Each point is reached from the start by the listed moves, each made 0, 1 or 2 times, or once backwards (-1), plus a little noise. Is the number of moves made odd or even? Then give how often each move was made.
(in the rows, 128 means zero)

Moves:
(1): [135 116 151]
(2): [113 172 142]
(3): [ 93 115 139]
Start: [121 130 148]
Points:
[135 200 127] -> odd (-1, 1, -1)
[ 84 138 217] -> even (2, 1, 1)
[ 63 193 208] -> even (1, 2, 1)
[113 141 126] -> odd (-1, 0, 0)

Moves:
(1): [150 132 134 145 123 152 131 132 132 105]
(2): [134 151 123 134 126 117 136 154 125 138]
(3): [107 125 152 128 148 120 121 142 135 127]
(4): [131 127 122 150 144 117 125 126 129 119]
(5): [148 125 142 111 138 128 143 130 137 122]
(6): [122 126 120 132 148 146 153 117 125 130]
(7): [130 132 132 140 106 126 139 128 142 117]
(8): [133  92 109 120 163 141 150 147 128 130]
Start: [134 109 133 134 119 114  95 148 104 115]
Points:
[249 167 154 175 108 108  84 162 108  58] -> odd (2, 1, -1, 2, 2, -1, -1, -1)
[176  27  87 135 126 206 189 140 128  75] -> odd (1, -1, -1, -1, 0, 1, 2, 2)
[203 143 190 125  99 177 138 133 125  64] -> odd (2, 0, 0, -1, 2, 1, 0, -1)
[145  71 131 185 201 120 105 180 117  76] -> odd (1, 0, 1, 2, 0, 0, 0, 1)

Moves:
(1): [147 116 143 132 136 104 115 135 137 120 134 132 137]
(2): [132 125 128 106 108 141 144 131 111 143 124 124 122]
(3): [120 137 134 119 131 132 122 129 114 132 142 122 130]
(4): [129 137 145 142 138 123 142 143 157 137 121 134 137]
(5): [138 126 146 121 137 127 139 125 138 118 139 105 123]
(6): [136 128 139 166 114 154 126 141 128 121 144 120 134]
(7): [113  92 148 100 140 129 146 125 139 134 129 116 139]
(8): [118 109 121 151 121 149 130 160 157 164 138 113 129]
(9): [138 130 153 123 130 125 112 106 170 137 123 148 129]
(10): [120 114 125 133 132 114 134 115 112 128 128 136 115]
(11): [157 139 140 121 164 133 132 102 133 137 130 133 149]
(12): [122 112 131 120 143 131 123 140 140 131 112 128 113]
Start: [128 125 117 119 135 165 156 153 119 114 136 144 130]
Points:
[151  90 237 183 223 103 156 187 185  86 191 117 130] -> odd (2, -1, 2, 2, 2, 1, 0, 0, 0, 2, 0, 1)
[100 108 149  33 158 161 113  97  89 106 131 171 124] -> even (0, 0, 2, -1, -1, 0, 1, -1, 1, 0, 0, 1)
[ 59 131   7 169  84 208 131 241 117 153 147  97  95] -> even (-1, -1, 0, -1, 0, -1, -1, 2, -1, -1, -1, 0)

Moves:
(1): [143 115 140 137 125 136 143 134 133 126 140 123 130 123 120 132 114 131
 134 138 133]
(2): [140 128 127 132 122 131 130 129 132 129 127 126 124 122 125 137 126 119
 127 129 133]
(3): [127 139 145 135 131 127 134 124 131 134 124 123 128 136 131 133 144 127
 108 129 119]
(4): [129 137 130 145 116 124 122 134 122 122 134 121 119 122 126 128 111 140
 136 119 108]
(5): [122 134 125 126 128 126 124 124 116 121 129 139 128 130 125 130 131 137
 126 134 128]
(6): [123 106 117 132 139 142 122 129 141 119 129 150 130 123 124 131 117 125
 132 123 129]
(7): [128 133 128 130 141 126 130 129 141 128 130 123 129 134 125 126 127 128
 121 137 131]
(8): [123 127 116 128 136 128 131 133 126 120 121 130 134 123 118 130 136 126
 133 130 129]
(9): [138 108 148 122 135 136 124 138 129 124 132 127 130 137 129 131 130 136
 124 118 141]
(10): [131 135 116 121 126 124 139 129 139 148 134 122 127 123 116 138 122 119
 138 128 132]
(11): [128 115 132 117 135 115 128 138 121 129 138 130 128 135 133 125 132 126
 121 126 142]
(12): [123 133 131 131 115 117 127 131 132 127 127 130 131 126 132 132 129 134
 127 116 129]
(13): [130 135 118 121 137 123 134 127 136 123 131 131 135 133 127 125 127 124
 137 128 114]
(14): [130 130 127 133 131 115 125 133 131 136 124 129 135 131 130 118 125 132
 120 132 121]
(15): [126 134 137 126 138 126 123 140 141 120 124 129 138 113 127 134 131 124
 126 132 122]
(16): [131 130 125 125 132 129 137 132 124 142 114 126 131 130 139 131 129 130
 113 128 130]
(17): [129 138 133 136 123 123 122 125 143 134 143 119 120 133 137 130 144 135
 130 128 124]
(18): [128 135 143 135 125 128 128 143 138 124 128 136 129 128 127 127 130 132
 124 134 126]
(19): [118 133 115 141 140 125 125 122 143 133 118 141 133 137 131 134 125 121
 139 139 121]
(20): [127 127 126 135 119 130 120 134 130 131 138 127 134 126 135 130 127 122
 125 124 130]
Start: [119 134 114 124 127 142 128 126 119 126 148 144 135 121 137 134 107 132
 131 120 116]
Points:
[191 171 170 190  45 154 143 153  80 154 159  94 118 116 176 129  74 158
  80 111  56] -> odd (1, 2, 1, 2, 0, -1, -1, -1, 0, -1, -1, -1, 1, 1, -1, 2, 0, 1, -1, 2)
[109  94 138  93 165 121 122 150 142 115 168 161 148 138 164 162 109 146
  91  96 171] -> even (0, 0, 0, 0, 1, 1, 2, -1, 1, 0, 2, 2, 0, -1, 1, 1, 0, -1, 0, 0)
[114 166 158 116 101  41  90 209  99  95 195 149 170 139 189 101 152 216
 109  83  89] -> odd (0, -1, -1, 1, 2, -1, -1, 1, 1, -1, 2, 2, 2, 2, 1, 1, 2, 1, -1, 1)
[128 215  84 147  53 139 145 131 121 183 130 115  96 104 157 150 104 131
 150 106  84] -> odd (-1, 1, -1, 1, -1, -1, -1, 0, -1, 1, -1, 0, 0, -1, -1, 2, 1, 2, 0, 0)
[119  72 108 166  96 127  89 127 112  96 231 170  94 133 168 127  57 192
 161  82 118] -> even (1, 0, -1, 2, 1, 2, 0, -1, 0, -1, 2, 1, 0, 0, -1, 0, 2, -1, 0, 0)
[118 119 100 158 152 110 128 164 249 140 167 223 189 117 113 161  46 116
 194 111  75] -> odd (1, 0, 0, 0, 0, 2, -1, -1, 1, 2, 0, 2, 2, 2, 1, -1, 0, 1, 2, 0)
[114  25 151  82 166 142 118 151 119 119 177 193 165 130 127 161  86 129
 139 106 198] -> odd (1, -1, 0, -1, 1, 1, -1, -1, 2, 1, 2, 1, -1, 0, 1, -1, -1, -1, 1, 0)
